Rows are points. The window is the flat piece filled in between its corners: a triangle in 3 columns, a solid with four corners in 4, and so on. A path goes straight from each point to the next, and from the last back to the first. List the points from which the path goes on through the window.
In the rows, 128 means zero.

Window (4 x 4)
[[141 144 179 108]
 [170 157 112  96]
 [112 124 134 127]
 [120  78 114 138]]
Path:
(1): [148 148 103 153]
(2): [138 111  91  74]
(3): [118  89 120 103]
(4): [140 105 115 156]
(5): [137 142 126 152]
(6): [124 117 129  83]
(7): [135 143 134  72]
(8): [163 162 139 114]
(9): [159 155 168 142]
(10): [137 147 162  79]
(11): [ 94 100 147 124]
(12): [113 109 154 179]
Through the window after points: 3, 5

Window (6 x 6)
[[134 198 171 142 110 117]
 [121 136 122  55 124 150]
 [138  78 120 140 100 165]
 [124 130 112 174 127 146]
 [151 119 124 160 133 111]
 [ 86 102 146  49 128 151]]
Path:
(1): [119 137 109 166 110 118]
(2): [ 82 111 127 121  71 137]
(3): [130 129 137 118 138 154]
(4): [151 112 136 123 130 200]
(5): [116  86 114 123  94 124]
(6): [ 96 135 117 119  95 104]
(7): [121 150 157 104 155 159]
(8): [136 154 152  96 145 155]
(9): [122 147 129 100 105 125]
(10): [101  76  96 104  82 132]
(11): [118 104 118 102 154 162]
(12): [148 125 137 148 140 139]
Through the window after points: 4, 8, 12

Window (9 x 9)
[[176  90  70  99 143 102 123 164 126]
 [ 87 152 145 166 130 123 127 153 161]
 [167  76  91 145  89 131  80 137 114]
 [116  93 135 159 105 198 163  92 158]
 [166 131 126 119 120 181 138 138 145]
 [169 137 160 104 164 124 140  74 139]
 [145 102 196 122  69 105 150 145 150]
 [ 95 134 159  92 133 179 134  59 191]
 [135 164 100 150 106 127 142  85 126]]
Path:
(1): [180 109 118 132 119 142 128  99 152]
(2): [134 105 130  97 106 166 135  96  95]
(3): [117 119 136 123 104 154 140 139 116]
(4): [139 112 107 140 114 141 121 113 205]
(5): [167 136 138 125 129 130 134  84 164]
(6): [134 137 142 116 139 141 141  98 126]
(7): [129 108 132 117 120 145 141 126 131]
(8): [182 110 132 140 108 110 133 111 202]
(9): [191 140 113 128 129 104 124  99 156]
(10): [110 127 150 116 127 139 118 134 109]
(11): [127 112 126 139 117 145 135 130 116]
(12): [156 129 117 157 108 134 131 125 175]
(13): [174 119 100 136 130 104 134 116 178]
(14): [127 118 114 104 120 142 131 131 106]
(15): [104 113 128 122 118 143 148  94 109]
(16): [161 173 148 146 110 139 146 111 210]
Through the window after points: 5, 7, 13
